Rows are points. Each copy is the shape, with its points in the same order, turned, moved and blurred by noise. Say if it was mirrored as well.

Shape (9 x 3):
[[-23   0 -22]
 [  1  -3 -38]
 [-21  18  34]
 [  9  60   5]
 [ -5  21 -38]
 [ -2   6  30]
 [-12   6 -10]
 [ 25  22  16]
 [-19 -30  20]]
Copy 1 (9 x 3):
[[-29   2  -9]
 [-27 -26  -2]
 [  7  44  11]
 [-16  17  60]
 [-39 -15  17]
 [ 18  25  10]
 [-17   5   2]
 [ 17   2  36]
 [ 14  18 -31]]
Copy 1 is: mirrored
Copy 2 (9 x 3):
[[ 22  18   6]
 [ 33  -7 -10]
 [-28  40   6]
 [-16  36 -48]
 [ 30  11 -25]
 [-34  22   6]
 [ 11  19  -1]
 [-29   5 -27]
 [-12  10  41]]
Copy 2 is: mirrored
Copy 3 (9 x 3):
[[ -4  -2 -37]
 [ 17  15 -32]
 [-43 -17  11]
 [-44  43   4]
 [ -4  27 -41]
 [-24 -13  14]
 [-11   1 -20]
 [-12  21  22]
 [ -4 -44  -3]]
Copy 3 is: only turned
Copy 4 (9 x 3):
[[-17 -19  -7]
 [-14   3 -28]
 [-10  -6  52]
 [-54  31  33]
 [-36   9 -17]
 [  3   4  38]
 [-16  -8   6]
 [ -7  35  27]
 [ 26 -25  19]]
Copy 4 is: only turned

Shape (11 x 6):
[[  3   2 -10 -10  24 -20]
 [-28   2  14 -33  37  13]
 [-34  20  12 -27  44  10]
 [ 11   2 -38  18  -3  -2]
 [-39  11  18 -32  10  28]
 [  4  24 -24  20  13   5]
 [-18 -18   4  29  27  -9]
 [ 22  29  -4   2  -4  11]
 [-33 -14  14 -31  41  31]
 [-10  -6  -5  13   6 -24]
 [ 24  -1  -6  26   5   0]]
Copy 1 (11 x 6):
[[ -8  -8   0  12  29  17]
 [ 33  21 -14  -3  36   9]
 [ 32  28 -27  14  37  24]
 [ -9 -33  -3  14 -19   2]
 [ 43  37 -18 -11  13   2]
 [  6 -15  -9  35 -14  10]
 [  3  -4   7  -1  -4  54]
 [  6   4   8  33 -13 -13]
 [ 56  16  -7 -11  34  21]
 [-12  -1  -1   0   1  29]
 [ -2 -19  22  26 -16  17]]
Copy 1 is: only turned
Copy 2 (11 x 6):
[[-20  31  -9   1   9 -10]
 [ 23  37  -2  16 -11  12]
 [ 21  33   7  39 -13  11]
 [-45 -12  -1 -10  16   7]
 [ 29  16  12  16 -30  20]
 [-35 -10   4  21  11   2]
 [ -6  -2 -44  11   2 -10]
 [-18 -10  33   3   4 -17]
 [ 42  26  -3  17   2  26]
 [-28   9 -22  -2  -9 -10]
 [-24 -17  -2  -5  17 -23]]
Copy 2 is: mirrored
Copy 3 (11 x 6):
[[  5  26   0 -29  -8   0]
 [-15  22  27 -22  38  -7]
 [ -3  31  36 -22  41   7]
 [ 12   6 -26  -4 -20  26]
 [-15  -4  37  -1  41  -2]
 [ 32  10 -13  -5  -1  27]
 [  9  49 -11  14   4  -6]
 [ 35 -15  -5 -19   1   3]
 [-28  27  13 -14  55  -5]
 [  7  30   2  -2 -20  -2]
 [ 28  10 -27  -1  -7  -1]]
Copy 3 is: only turned
Copy 4 (11 x 6):
[[  2  20  -8 -10  23  29]
 [-27 -14  21  12  19  46]
 [-18 -14   8  14  17  60]
 [ 24   7 -12 -32  -9   3]
 [-13 -34  21  24   5  37]
 [ 19   3 -17 -20 -20  32]
 [-38   6 -27 -16  -7  18]
 [ 29  10   1   7 -14  25]
 [-36 -21  36   5  10  44]
 [ -4   7 -29 -11  10   9]
 [  8  30 -12 -16 -25   9]]
Copy 4 is: mirrored

Shape (13 x 9):
[[-28 -13  -4  23  23 -44  -1 -16 -25]
 [-14   3 -34 -22  14 -47  -4  33 -30]
 [-60  -7   8  -4 -15   6  27  -4  30]
 [  8 -29   6  -4 -45 -43  14   9  -4]
 [ 44  24 -36   8  30  12   7  29  -6]
 [  8  19 -32 -12  15  -8 -24  20  12]
 [-21 -17   6 -35  30  47  -6  46 -22]
 [ -4 -48  15  31 -25  -4 -20  30 -33]
 [  1  -4  15   4  -9 -10  -2 -31  -1]
 [ 26   6 -33  13   6  26  -2  16 -30]
 [  7  22  39  -7 -30  19  10 -31 -12]
 [ 59   0 -31  -1  19 -24   8  15  -3]
 [-12  17  45  26  -9 -14  -1  -1 -17]]
Copy 1 (13 x 9):
[[ 16 -16 -14  35  -7 -41   9 -11  28]
 [ 52 -39 -19 -16 -30 -21  17 -24  19]
 [-52  20 -30   0 -30  -5   2  -7 -28]
 [  1 -45 -32  26   1  12  -2 -33 -27]
 [ 46  15  28 -19   6  19   3 -45  33]
 [ 19  -9   6 -17 -13  14  34 -20  24]
 [ 26  15  30 -43 -21  -3 -20  16 -36]
 [ 31 -33  -3  45   2  15 -19  24 -29]
 [-28 -12  -6  17  17  -3   4  -4  16]
 [ 39  13   5  -6  15  31 -17 -15  20]
 [-55 -12   4  -7  14  20 -39  -4  17]
 [ 40 -16  24  -5  29   9  14 -56  15]
 [-26 -25  13  39 -16   5 -24   4  25]]
Copy 1 is: only turned
Copy 2 (13 x 9):
[[-10  41  23   1   1  -1 -45   0 -40]
 [ 18  16  19  23 -21  -3  -2  50 -38]
 [ 41  15  12 -18  -1  28 -46 -12  32]
 [ 24 -25  27 -20  27  39 -24   7 -35]
 [ -2  11  52   8 -12 -13  57  -4  -8]
 [ 11   4  10  -5 -33  -8  25   3 -15]
 [ -4 -24  10  60 -15 -14 -10   9  44]
 [ 13 -26   7  36  38  -2 -34 -32 -38]
 [-23  12  12 -27  11  25 -18 -13  -6]
 [ -2   7  19  20  23 -20  36 -12  -7]
 [-29   6   0 -13  24  54  -1 -19  18]
 [ -6  -7  58 -11  -5  -6  42   8 -43]
 [ -9  20  12  14   6  49 -25 -35 -20]]
Copy 2 is: mirrored

Shape (17 x 11):
[[-28 -33  -5 -12 -34  28  33 -16 -17  -7  26]
 [ 28  22  28 -15  10   2 -19 -10 -20  -4  14]
 [-32 -15 -28 -28  19 -23   3  26  28  12   2]
 [ 17 -20   8  -3  18   5  -7  27  -7  20  17]
 [-27  12   1 -10   3  10  -5  -5  13  25  17]
 [  0  23  -6  16  14 -20  25  10 -28  18  29]
 [-12 -10 -28  24   4  21  32  15 -17  15  -7]
 [  5 -30  22  24  25  26  18   9  29 -33  17]
 [-11  -5  31  11  25  -7  26  31  14   3  24]
 [ 20 -10  13 -32  11   5  19   3  -4 -18 -12]
 [ -2 -19   9 -27 -15  17  30  17 -16  20  -8]
 [-17 -28 -14 -11 -25 -22 -23  30  31 -13  -4]
 [-20  23  28  26 -32   9  28  16  29  22 -15]
 [-23  16  14 -19 -20   9   8  -9  -8 -32  18]
 [  8 -10  20  -6  14   6 -15   6 -11 -11   5]
 [ -7  -6   4  17  10   1   4  39   5 -17  -3]
 [ -1  16 -27 -12 -11   5  31  32   6 -22  23]]
Copy 1 (17 x 11):
[[ 19   8   0 -54  38 -18   5  24  11  -9   5]
 [-19 -16  17  20  -7  17 -24   0  11 -29  -7]
 [ 18 -24   1  16  10   7  24  24  15  58  20]
 [  5 -36 -10  -4  -7  30 -10  17 -10   4   4]
 [  7  15  14   7  19  27  14   9   1  14   4]
 [  5 -24 -18   2   4  27  28 -11  24  -9 -31]
 [ -7 -18 -39 -28  32  15  22  -9   0  14   5]
 [  6 -15 -11 -29 -28   5  10  -5  -2 -15  60]
 [ 12 -19   3 -21 -38  28  26  -7   9  12  11]
 [-13 -42  19  -9   6 -10 -16  -6  15   4  23]
 [ -2 -28  11 -40  24   5 -11   2  -4  22  -7]
 [ 21   1 -19  11 -10 -24 -14  24   2  51  21]
 [  6  27   1 -26  -8   9   8 -46 -15  32  -5]
 [ -3  22  13 -14   6 -10  -9   5  42  -6   5]
 [-17 -19   1   1 -11   7 -13  17   3  -8  12]
 [ -6 -14 -30 -12 -22  10   0  -6  12  22  20]
 [ 25 -17 -21 -12  16   8 -10 -16  50  18  14]]
Copy 1 is: only turned
Copy 2 (17 x 11):
[[ 13 -24 -32 -31  21  -4  23 -44  -2  20  17]
 [ -3   7  12  32  41  15 -18  11   6  13  18]
 [  5  -4 -17 -26  12 -49 -18  12  -7 -23 -35]
 [ 10 -13   7  -9  18 -17 -16  34  15  24   8]
 [  3  16 -23  -7  18 -28 -21   0 -18   2  18]
 [  3  -6 -10  36   1 -27   2  10 -16  38  -9]
 [ -9  -6 -22 -28  -9 -11  20  15 -24  40  -5]
 [-22 -30 -17 -10 -27   8   1  14  25 -14  32]
 [-12 -31   5   9 -22 -35 -18   5  -1   4  17]
 [-20 -25  16  -1  35   7   8   8  -3  -6   1]
 [ -3 -22  16 -31  32 -17  10  -8 -18  24   7]
 [ 14  17  10 -38  -1 -18 -16  -8  30 -22 -25]
 [-23  31  22 -17 -28 -31   5 -22 -28  10  30]
 [-16   2 -12   7  20   1 -11 -46   2   3   4]
 [  0  -8   4   3  20  13 -22   9   9   5   9]
 [-20  -7   6 -13 -20  -6 -16  12  14  12 -12]
 [-36  -4 -15  -1  13 -32  17 -10  17  16 -20]]
Copy 2 is: mirrored

Shape (15 x 12):
[[ -3   8  11   4   0 -21 -27  -7  24   4 -18  -5]
 [-42 -27 -26  11  -6 -25 -11  -3  -3  -9  24  -6]
 [  3 -24 -24  -1 -26 -26   8  10 -32 -18  10   0]
 [  5  20 -17  28 -19  47  34  -7  -3  11 -39 -37]
 [ -9  13 -20 -15   0 -36  22   2   7  -3  19 -27]
 [ 20 -16 -23  15 -27  55  13 -41  30 -17 -18 -23]
 [  1 -19  -1  14  -7  25  33 -34  25 -24 -32  -4]
 [-25   9  10 -35 -21   2 -11  -7  25  26   3  10]
 [ 28 -18  -8   2 -13  30   5 -49  12  29 -22 -28]
 [ -9  20   5 -29  39  -2 -15  18  -1  -9  16   7]
 [  4  44  43 -11   8 -13 -15  20  24  14  39  13]
 [ -5  12  23 -11  22 -10  20   3  -7  11  12  15]
 [  5  12  -6 -20  12 -18  -1  31  28  19   6  20]
 [ -9 -45   9  -8  -1  -8   1  17  14   3  14 -19]
 [  1  -2   4   5  16 -15 -16  -2  30  40  32  28]]
Copy 1 (15 x 12):
[[ -1  -1  15  -2  -8   7   0 -35   9  -7 -29  -4]
 [ 13 -14   8  42  11 -20 -26  -7  15  11 -12  42]
 [ 19 -26  -5  30  19   5 -33   9  12 -17  21  26]
 [-13 -33 -14 -10   0 -48  30 -47   0 -11  56 -13]
 [-26  10  21  20 -11   3 -13   4  16  -8  18  32]
 [ 15  12 -36 -16  26 -35 -10 -58  30  -4  36 -26]
 [ -1  19 -39  -6  28 -15   3 -54   5 -16  25  16]
 [ 21   8  20 -26 -36 -21  -9 -27  -1  -8 -21  22]
 [ -5  -5 -41 -20 -14 -18 -27 -46  -1  10  29 -35]
 [ 22  19  29   6   3  22  26   4   0  22  -9  12]
 [ -6  21  48 -28   4  -8  13  23  -4   0 -36  -7]
 [  0  12   0  -2  -6   6  14  10 -33   5  -9  18]
 [ 10  16  10  -4 -29   5  20  13  21 -14 -20  13]
 [ -5 -10  -6 -13   5   8 -15  -6  22  25  -7  35]
 [ 13  20  -7  -4 -21 -19  -1  19   6  19 -49  -9]]
Copy 1 is: only turned
Copy 2 (15 x 12):
[[ -5  15   4  15  13  -3   3  27 -42 -16 -15 -11]
 [-37 -11  33 -34  -5  -7  23  28  -2  11 -26 -10]
 [ -3 -24  25 -16 -13  12 -23   4  14  23 -31 -10]
 [ 46  29 -11  -3 -60   3  -6  33 -26  22  18  29]
 [-37  -8   2  -5 -11  18  -3   7 -21  26  12 -18]
 [ 33  13   1 -40 -18 -37 -37  28 -29   8  22  38]
 [  3   2  -3   0 -35 -48 -32  18 -19   2  10  25]
 [-20 -17 -30   1  20  14  12  43 -30  -3 -22  19]
 [ 31   5 -22 -38 -28  -1 -23  31 -34 -27  17  14]
 [-35   5   4  27  18  17  22   8  15 -11  10   4]
 [-14  -4 -19  33  43  19  47 -18 -37   4  -8  -1]
 [-19 -14 -24  23  -9   8  20  -6   0  -8  -6   0]
 [-12  -2 -31  26  26   4  20  20   1  14  -9 -20]
 [  1 -48  11 -10   8  -9  18  29 -11  -2  -1 -17]
 [-11   4 -35 -16  28 -16  44   3 -13 -15 -15 -21]]
Copy 2 is: only turned
